Each row of a before or after table is a point. One or more steps were done to the points. Then noise was added and the rows were shuffled. The steps act on how far a point lies along the listed directions, d1 being the first. Name the steps. A step turns or swaps two directions, mirrors them in a line or flattens them onto one, adds a multiple of one to another, or multiplies one. Angles are multiples of 10 degrees, from the lower direction toward the higher: turns from -170 to 170, lines from 10 to 170 but not 90. Use the fewest steps. Two steps may share a direction if one is a turn and the other turns, adds or multiplies; they go together, in the order done. Otherwise the lowest direction goes first.

Directions:
(1): [0.008, 0.052, -0.044]
(2): [-0.055, -0.020, -0.035]
(3): [0.039, -0.040, -0.040]
Before:
[[-0.008, -0.030, 0.066],
[0.061, -0.023, 0.025],
[-0.040, 0.009, 0.026],
[-0.023, -0.005, 0.055],
[0.008, -0.004, 0.012],
[0.009, 0.021, -0.016],
[0.061, 0.053, -0.022],
[-0.088, 0.007, -0.003],
[0.075, 0.029, -0.017],
[-0.003, 0.012, 0.058],
[-0.040, -0.007, 0.080],
[0.067, -0.044, 0.017],
[0.048, -0.031, -0.025]]
After, 13 rows:
[[-0.046, -0.010, 0.038],
[-0.004, -0.080, -0.015],
[-0.008, -0.011, 0.005],
[-0.035, -0.027, -0.068],
[0.021, -0.044, -0.039],
[0.028, 0.068, 0.053],
[-0.045, -0.001, -0.070],
[-0.025, -0.004, 0.055],
[-0.034, -0.001, 0.083],
[-0.008, 0.011, -0.022],
[-0.018, -0.037, 0.061],
[-0.018, -0.066, -0.014],
[-0.009, 0.027, 0.041]]
Steps: mirror d1 and d2 in the line at 10 degrees

Directions:
(1): [-0.036, 0.068, 0.017, 0.008]
(2): [-0.027, 0.006, -0.062, -0.040]
(3): [0.033, 0.018, 0.028, -0.064]
(4): [0.056, 0.036, -0.035, 0.023]
Before:
[[-0.011, -0.014, 0.009, -0.018],
[-0.078, -0.009, -0.055, -0.016],
[0.037, -0.029, 0.033, 0.080],
[-0.041, -0.015, 0.008, -0.071],
[-0.037, -0.032, -0.042, 0.073],
[0.008, -0.026, 0.034, -0.031],
[0.044, -0.008, -0.009, 0.015],
[-0.012, -0.018, 0.013, 0.000],
[0.029, -0.103, -0.017, -0.006],
[0.020, -0.019, -0.037, 0.006],
[-0.066, 0.087, 0.001, 0.008],
[-0.035, 0.000, -0.076, 0.039],
[-0.034, 0.039, 0.023, 0.057],
[-0.032, -0.003, -0.006, 0.058]]
After:
[[-0.012, -0.009, 0.016, -0.005],
[0.034, -0.057, 0.003, -0.009],
[0.059, -0.063, -0.006, -0.046],
[0.018, 0.035, 0.052, -0.085],
[0.045, -0.043, -0.063, -0.042],
[0.034, 0.030, 0.005, 0.001],
[0.023, -0.068, 0.000, 0.044],
[-0.034, 0.020, 0.037, -0.004],
[0.071, -0.016, 0.061, 0.008],
[-0.029, -0.065, -0.061, 0.059],
[-0.035, -0.051, -0.050, -0.053],
[0.029, 0.020, -0.011, -0.032],
[-0.024, 0.001, 0.014, -0.010],
[-0.083, 0.001, -0.001, -0.023]]
Steps: turn d1 and d3 by -110 degrees

Directions:
(1): [-0.024, 0.003, 0.045, -0.014, 0.066, -0.047]
(2): [-0.027, -0.065, -0.054, 0.017, 0.035, 0.001]
(3): [0.046, -0.019, -0.027, -0.045, -0.018, -0.062]
Before, 11 rows:
[[-0.026, -0.037, -0.046, 0.025, -0.021, 0.095],
[0.005, -0.020, -0.025, 0.015, 0.018, 0.007],
[0.084, -0.025, -0.087, -0.032, -0.111, 0.000],
[-0.032, 0.058, 0.060, 0.010, 0.023, -0.026],
[0.007, 0.018, 0.000, -0.002, -0.020, 0.030],
[0.027, 0.014, 0.050, -0.052, 0.004, -0.043],
[0.002, 0.006, -0.065, 0.054, -0.039, 0.084],
[-0.040, -0.038, -0.063, 0.050, -0.017, 0.029],
[-0.007, 0.056, -0.007, 0.029, -0.050, 0.053],
[-0.020, 0.041, 0.019, -0.016, 0.022, -0.023],
[0.025, 0.036, 0.033, -0.067, -0.033, -0.044]]
After (11 x 6):
[[-0.017, 0.038, -0.021, 0.032, -0.041, 0.051],
[0.019, -0.008, 0.032, -0.047, 0.014, -0.041],
[0.002, 0.011, -0.007, 0.003, -0.014, 0.030],
[0.010, -0.008, -0.013, 0.012, 0.012, 0.005],
[-0.041, 0.035, 0.039, 0.016, 0.034, -0.027],
[-0.021, 0.026, 0.010, -0.014, 0.029, -0.021],
[-0.017, -0.014, -0.028, 0.019, -0.032, 0.093],
[0.005, 0.018, -0.054, 0.053, -0.045, 0.082],
[-0.029, -0.008, -0.037, 0.043, -0.033, 0.027],
[0.083, -0.027, -0.090, -0.033, -0.109, -0.001],
[0.016, 0.007, 0.008, -0.059, -0.017, -0.043]]
Steps: multiply d2 by 0.4

Directions:
(1): [0.068, -0.062, -0.002, -0.026, -0.046, -0.047, 0.001, -0.007, 0.025]
(2): [-0.030, 0.021, -0.024, 0.016, -0.087, -0.006, -0.061, -0.010, -0.020]
(3): [-0.002, -0.046, 0.056, -0.015, -0.025, 0.083, -0.017, 0.028, -0.003]
(4): [0.051, 0.017, 0.058, 0.030, 0.019, -0.010, -0.034, -0.050, -0.054]
(5): [-0.029, -0.014, 0.053, 0.080, -0.017, -0.037, 0.022, 0.023, 0.034]
(6): [-0.018, 0.010, 0.036, -0.050, 0.010, -0.055, -0.022, 0.068, -0.039]
Before (14 x 9):
[[0.056, -0.016, 0.004, -0.055, 0.043, -0.014, 0.013, 0.020, -0.044],
[-0.027, 0.035, -0.007, 0.021, -0.026, 0.006, -0.024, 0.007, 0.019],
[-0.006, -0.006, 0.023, 0.022, 0.022, -0.038, 0.073, 0.031, 0.070],
[-0.035, -0.026, 0.047, 0.038, -0.032, -0.033, -0.043, 0.038, 0.005],
[0.002, -0.018, 0.034, 0.065, 0.051, -0.003, 0.048, 0.010, 0.040],
[0.029, -0.037, 0.009, -0.035, 0.048, -0.026, 0.026, -0.014, 0.020],
[0.006, -0.047, 0.084, -0.009, 0.007, 0.013, -0.019, 0.055, 0.000],
[-0.098, 0.094, 0.014, -0.046, -0.001, -0.015, -0.071, 0.071, -0.070],
[-0.009, -0.048, 0.002, 0.037, 0.039, -0.028, 0.064, 0.030, 0.044],
[-0.075, 0.002, 0.018, 0.011, -0.008, -0.038, -0.009, 0.090, 0.001],
[0.015, -0.018, 0.037, 0.030, 0.026, -0.046, 0.054, 0.011, 0.032],
[-0.092, 0.015, 0.037, -0.011, 0.035, 0.017, 0.052, 0.118, 0.008],
[0.036, -0.024, -0.062, -0.061, 0.047, 0.015, 0.040, -0.032, 0.006],
[0.026, -0.030, 0.041, 0.014, 0.040, 0.012, 0.019, 0.013, 0.017]]
After (14 x 9):
[[0.014, -0.048, -0.029, -0.063, -0.022, 0.076, -0.014, -0.016, -0.008],
[-0.022, 0.014, 0.012, 0.020, -0.059, -0.059, -0.066, 0.022, -0.018],
[-0.029, -0.027, 0.054, 0.020, -0.057, 0.028, 0.021, 0.048, 0.057],
[-0.067, 0.008, 0.011, 0.010, 0.018, -0.056, 0.009, 0.084, 0.010],
[-0.019, -0.001, 0.020, 0.041, 0.016, -0.082, -0.011, 0.024, 0.012],
[-0.005, -0.042, 0.065, 0.029, -0.045, 0.013, 0.005, 0.024, 0.018],
[-0.118, 0.045, 0.007, 0.006, -0.035, 0.001, 0.001, 0.107, -0.007],
[0.032, -0.015, 0.008, -0.049, -0.028, 0.014, -0.036, 0.026, -0.059],
[0.003, -0.051, 0.027, -0.035, -0.038, 0.025, -0.033, -0.004, 0.001],
[-0.005, -0.012, 0.022, 0.026, -0.050, 0.013, -0.043, 0.002, -0.002],
[-0.028, -0.023, 0.043, 0.067, -0.038, 0.037, -0.012, 0.021, 0.023],
[-0.066, 0.091, 0.006, -0.057, 0.100, -0.049, 0.002, 0.064, -0.047],
[-0.035, -0.068, 0.024, 0.037, -0.044, 0.026, 0.004, 0.047, 0.027],
[-0.010, 0.039, -0.009, 0.011, 0.031, -0.014, 0.016, 0.003, 0.029]]
Steps: turn d2 and d3 by -120 degrees

Directions:
(1): [0.012, 0.022, 0.036, -0.033, -0.016, 0.010, -0.066, 0.055, 0.023, -0.074, 0.021]
(2): [0.011, 0.028, -0.005, 0.078, 0.028, -0.021, -0.048, -0.006, -0.064, -0.028, -0.042]
(3): [-0.009, 0.057, -0.004, -0.059, 0.069, 0.031, 0.037, 0.026, -0.049, -0.003, -0.011]
(4): [0.012, 0.049, -0.027, 0.001, -0.035, 0.074, -0.016, -0.077, -0.006, -0.015, 0.029]
(5): [0.035, -0.012, 0.014, 0.015, 0.069, -0.023, -0.012, -0.023, -0.001, 0.006, 0.097]
(6): [-0.017, -0.054, 0.006, 0.048, 0.021, 0.095, 0.003, 0.046, -0.004, 0.004, 0.009]
Before:
[[0.022, -0.009, 0.019, 0.045, 0.035, -0.006, -0.039, 0.013, -0.047, -0.006, -0.047],
[-0.016, 0.052, -0.025, -0.077, -0.020, 0.060, 0.042, -0.017, -0.001, 0.011, -0.035],
[0.029, 0.004, 0.002, 0.075, 0.070, -0.024, -0.055, 0.052, -0.036, -0.006, 0.018],
[0.001, -0.022, 0.022, 0.040, 0.075, -0.044, 0.003, 0.026, -0.031, 0.021, -0.009],
[-0.025, -0.024, -0.007, 0.006, -0.066, 0.107, -0.055, 0.047, 0.018, -0.063, -0.002],
[-0.011, 0.009, 0.001, -0.021, -0.035, 0.027, 0.013, 0.008, 0.041, 0.002, -0.016],
[-0.031, -0.029, -0.033, 0.008, -0.024, 0.069, 0.008, 0.008, 0.030, 0.007, -0.023],
[-0.026, 0.009, -0.033, -0.047, -0.021, 0.071, 0.000, 0.040, -0.001, -0.041, -0.027],
[0.026, 0.028, 0.043, -0.003, 0.048, -0.054, -0.040, 0.027, -0.017, -0.014, 0.034],
[0.039, 0.049, 0.002, 0.013, 0.006, -0.037, -0.041, -0.016, -0.019, -0.003, 0.000],
[0.001, -0.003, -0.009, -0.006, 0.022, -0.080, -0.024, 0.039, -0.042, -0.011, -0.036]]
After, 11 rows:
[[0.003, -0.024, 0.044, -0.060, 0.040, -0.068, 0.036, 0.042, 0.031, 0.048, 0.051],
[-0.006, -0.026, 0.027, -0.052, 0.050, -0.003, 0.038, 0.036, 0.029, 0.029, 0.037],
[-0.015, -0.007, -0.052, 0.035, -0.069, 0.069, -0.029, -0.034, -0.001, -0.031, -0.028],
[-0.015, 0.029, -0.050, 0.067, -0.034, 0.105, -0.045, -0.052, -0.014, -0.035, -0.033],
[0.015, 0.001, 0.011, -0.063, 0.033, 0.050, 0.030, 0.015, -0.005, 0.017, -0.004],
[0.009, 0.018, -0.006, -0.071, 0.061, 0.056, 0.044, 0.038, 0.023, 0.044, 0.080],
[-0.003, 0.020, -0.010, 0.057, -0.032, 0.008, -0.027, -0.014, 0.004, -0.013, -0.042],
[0.019, 0.019, 0.014, -0.062, 0.033, -0.054, 0.028, 0.036, 0.012, 0.037, 0.010],
[-0.013, -0.040, 0.007, -0.066, 0.034, -0.096, 0.031, 0.083, -0.007, 0.021, -0.025],
[-0.002, -0.008, -0.014, 0.029, -0.088, -0.001, -0.030, -0.033, 0.032, -0.003, -0.044],
[-0.015, 0.047, -0.061, 0.063, -0.056, 0.174, -0.047, -0.070, -0.059, -0.049, -0.018]]
Steps: multiply d1 by 0; turn d2 and d3 by 120 degrees; add -0.7 times d5 to d2; add 1.5 times d6 to d4

Directions:
(1): [-0.049, -0.001, -0.032, 0.010, -0.023, 0.056, 0.025, -0.033, -0.095, 0.009, 0.032, -0.048, 0.010, 0.021]
(2): [0.015, -0.083, -0.016, 0.098, 0.015, -0.006, 0.012, 0.007, 0.008, -0.037, 0.044, 0.020, 0.024, 0.007]
(3): [0.065, -0.030, 0.040, -0.021, -0.016, 0.018, 0.066, 0.032, 0.011, 0.041, 0.006, -0.064, 0.048, -0.018]
(4): [-0.005, -0.048, -0.011, -0.047, 0.046, -0.008, -0.028, -0.086, 0.049, -0.002, 0.033, -0.057, -0.007, 0.010]
(5): [-0.032, -0.064, -0.032, -0.069, -0.032, -0.014, 0.056, 0.002, -0.009, -0.035, -0.009, 0.046, -0.009, -0.055]
Before:
[[0.024, -0.082, 0.007, -0.080, 0.053, -0.024, 0.027, -0.015, 0.066, -0.003, 0.009, -0.041, 0.006, -0.016],
[-0.003, -0.010, -0.017, 0.122, 0.005, 0.045, -0.025, -0.031, -0.050, -0.008, 0.025, -0.052, -0.017, 0.059],
[-0.020, 0.012, -0.042, -0.026, 0.035, -0.019, -0.017, -0.086, 0.040, 0.026, 0.029, -0.065, -0.006, 0.026],
[0.029, 0.022, 0.032, 0.138, 0.021, -0.032, -0.058, 0.016, 0.024, -0.022, -0.026, 0.057, -0.026, 0.032],
[0.059, 0.031, 0.016, 0.100, 0.029, -0.004, -0.086, 0.036, 0.022, -0.002, 0.025, 0.000, 0.003, 0.022],
[0.050, 0.004, 0.012, 0.136, 0.035, -0.003, -0.012, 0.016, 0.010, -0.011, 0.026, -0.008, 0.022, 0.052],
[-0.022, 0.048, 0.006, -0.017, -0.039, 0.049, 0.063, 0.009, -0.067, 0.061, -0.004, -0.066, 0.037, 0.021],
[0.027, 0.093, 0.007, 0.044, -0.029, -0.016, -0.058, 0.041, 0.001, 0.018, -0.049, 0.012, -0.017, 0.035],
[-0.052, -0.033, -0.040, -0.019, -0.004, -0.007, -0.027, -0.065, -0.021, -0.039, 0.024, 0.032, -0.019, 0.013],
[0.053, -0.074, -0.013, 0.022, -0.003, 0.015, 0.076, 0.027, -0.027, -0.003, 0.034, -0.057, 0.060, -0.001],
[0.004, -0.039, -0.005, -0.025, 0.011, -0.005, 0.054, -0.015, -0.020, -0.010, 0.032, -0.010, 0.000, -0.019],
[0.015, 0.004, 0.007, -0.092, -0.038, -0.016, 0.047, 0.013, 0.035, 0.020, -0.006, 0.002, 0.019, -0.019]]
After:
[[0.032, 0.048, 0.012, 0.091, 0.033, -0.012, -0.035, 0.011, 0.018, -0.008, -0.001, 0.009, -0.003, 0.047],
[0.056, -0.029, 0.001, 0.009, 0.000, 0.021, 0.056, 0.023, -0.026, 0.019, 0.024, -0.079, 0.056, 0.012],
[0.011, -0.072, 0.000, -0.067, 0.046, 0.010, 0.037, -0.029, 0.019, 0.012, 0.029, -0.082, 0.017, 0.002],
[0.042, 0.054, 0.009, 0.073, 0.029, -0.016, -0.105, 0.031, 0.027, -0.010, 0.009, 0.024, -0.020, 0.016],
[-0.061, -0.044, -0.046, -0.037, -0.018, 0.008, -0.002, -0.067, -0.043, -0.033, 0.027, 0.016, -0.012, 0.005],
[0.030, 0.076, 0.003, 0.053, -0.018, -0.045, -0.069, 0.049, 0.034, -0.005, -0.056, 0.054, -0.025, 0.026],
[0.008, -0.028, -0.001, -0.027, 0.010, 0.006, 0.058, -0.017, -0.034, 0.001, 0.035, -0.029, 0.006, -0.013],
[-0.011, 0.039, 0.011, 0.019, -0.024, 0.038, 0.045, 0.013, -0.045, 0.052, 0.000, -0.053, 0.038, 0.029],
[-0.025, 0.019, -0.024, 0.086, -0.002, 0.041, -0.036, -0.041, -0.056, -0.007, 0.009, -0.041, -0.035, 0.055],
[0.029, -0.012, 0.013, -0.058, -0.033, -0.012, 0.052, 0.017, 0.037, 0.022, 0.007, -0.009, 0.034, -0.010],
[-0.051, 0.001, -0.065, -0.010, 0.025, 0.010, -0.005, -0.107, -0.015, 0.023, 0.051, -0.085, -0.002, 0.037],
[0.019, 0.042, 0.033, 0.094, 0.019, -0.051, -0.068, 0.017, 0.044, -0.027, -0.053, 0.085, -0.049, 0.013]]
Steps: add 0.7 times d4 to d1; multiply d2 by 0.4; turn d3 and d5 by -20 degrees

Directions:
(1): [-0.046, 0.073, 0.021, 0.009, -0.015, 0.065, 0.002, 0.016, -0.035, -0.013, -0.067, 0.036, -0.031, 0.008, 0.064, 0.050, 0.011, -0.025]
(2): [-0.051, 0.060, -0.046, 0.035, 0.000, 0.027, -0.050, 0.027, -0.020, 0.013, 0.034, -0.032, 0.030, -0.023, -0.051, -0.022, -0.073, -0.046]
(3): [-0.083, 0.025, -0.013, -0.008, -0.013, -0.046, 0.019, -0.055, -0.014, 0.001, -0.052, 0.027, 0.040, 0.046, -0.055, -0.044, 0.043, 0.018]
(4): [-0.027, -0.082, -0.007, -0.036, -0.012, 0.062, -0.054, -0.003, 0.003, 0.004, -0.009, 0.064, 0.054, 0.025, 0.036, -0.030, -0.047, 0.016]
(5): [0.025, -0.003, -0.029, -0.011, 0.070, -0.056, -0.004, 0.002, -0.046, 0.034, -0.025, 0.034, -0.020, 0.067, -0.013, 0.060, -0.069, -0.005]
(6): [-0.013, -0.001, 0.061, 0.040, 0.010, 0.021, -0.035, -0.046, 0.080, -0.013, -0.013, -0.008, 0.025, 0.007, -0.052, 0.087, -0.020, 0.026]
Before:
[[0.019, -0.039, -0.056, -0.015, 0.029, -0.023, -0.035, 0.033, -0.023, -0.006, 0.053, 0.013, 0.027, 0.008, -0.044, -0.021, -0.016, 0.024],
[-0.059, 0.095, -0.018, 0.037, 0.033, 0.006, 0.024, 0.023, -0.054, -0.006, -0.068, 0.063, -0.038, 0.050, 0.030, 0.062, -0.025, -0.022],
[0.011, -0.054, -0.005, 0.034, 0.034, -0.016, -0.053, 0.009, 0.036, 0.033, 0.069, -0.023, 0.038, 0.013, -0.085, 0.085, -0.127, 0.002],
[-0.036, 0.026, 0.020, -0.002, -0.049, 0.039, 0.004, 0.018, -0.017, -0.030, 0.008, 0.003, 0.002, -0.041, 0.039, -0.066, 0.039, -0.025],
[-0.067, 0.062, 0.016, 0.010, -0.038, 0.008, 0.043, -0.012, -0.009, 0.007, -0.046, 0.013, -0.032, 0.003, -0.004, -0.038, 0.091, -0.006],
[-0.020, -0.015, 0.013, -0.011, 0.022, -0.030, -0.011, -0.024, -0.003, -0.019, -0.031, 0.026, 0.008, 0.056, -0.016, 0.007, 0.039, 0.026],
[-0.100, 0.100, -0.045, -0.005, -0.025, -0.009, 0.003, -0.026, -0.075, 0.011, -0.055, 0.035, 0.022, 0.026, -0.038, -0.041, -0.008, -0.034],
[-0.071, 0.044, -0.021, 0.029, -0.022, 0.055, -0.017, 0.011, -0.007, -0.016, -0.022, 0.011, 0.012, 0.002, 0.015, -0.029, -0.006, -0.033],
[0.018, -0.005, -0.027, 0.026, 0.044, -0.053, -0.049, -0.022, 0.051, 0.017, 0.083, -0.059, 0.047, 0.006, -0.102, 0.036, -0.102, -0.024],
[-0.089, 0.033, 0.011, 0.002, 0.006, 0.047, -0.019, -0.039, -0.009, 0.004, -0.096, 0.025, 0.015, 0.055, 0.026, 0.028, -0.018, -0.014]]
After (10 x 18):
[[-0.020, 0.025, -0.016, 0.026, -0.010, 0.072, -0.023, 0.043, -0.006, -0.016, 0.001, 0.004, -0.017, -0.017, 0.052, -0.006, -0.026, -0.040],
[-0.073, 0.095, -0.016, 0.030, -0.033, 0.033, 0.008, 0.023, -0.028, 0.018, -0.014, -0.009, -0.026, -0.019, -0.019, -0.043, 0.030, -0.043],
[-0.049, 0.021, -0.013, 0.010, 0.022, -0.012, -0.041, -0.009, -0.014, -0.012, -0.010, 0.010, 0.028, 0.043, -0.045, -0.006, 0.000, 0.001],
[0.034, -0.053, -0.027, -0.009, 0.021, -0.006, -0.036, 0.027, 0.009, -0.017, 0.058, 0.005, 0.023, -0.006, -0.035, -0.002, -0.002, 0.038],
[-0.049, 0.095, 0.006, 0.057, 0.021, 0.043, 0.002, 0.030, -0.017, -0.019, -0.046, 0.037, -0.035, 0.016, 0.030, 0.085, -0.036, -0.024],
[0.097, -0.055, -0.001, 0.002, 0.056, -0.052, -0.025, -0.006, 0.058, 0.017, 0.090, -0.048, -0.001, 0.000, -0.037, 0.068, -0.081, -0.009],
[-0.071, 0.045, -0.007, 0.013, 0.015, 0.070, -0.045, -0.004, -0.021, 0.013, -0.065, 0.004, 0.010, 0.034, 0.031, 0.035, -0.065, -0.040],
[-0.020, 0.024, 0.013, -0.007, -0.042, 0.034, 0.008, 0.029, -0.027, -0.027, 0.011, 0.006, -0.007, -0.042, 0.050, -0.065, 0.030, -0.028],
[-0.040, 0.098, -0.030, 0.030, -0.025, 0.068, -0.045, 0.032, -0.040, 0.005, 0.018, -0.016, 0.003, -0.046, -0.010, 0.007, -0.078, -0.066],
[0.074, -0.103, 0.020, 0.004, 0.045, -0.032, -0.018, 0.010, 0.036, 0.031, 0.057, -0.002, 0.001, 0.024, -0.030, 0.107, -0.089, 0.026]]
Steps: turn d2 and d3 by -70 degrees; flatten d5 and d6 onto the line at 40 degrees
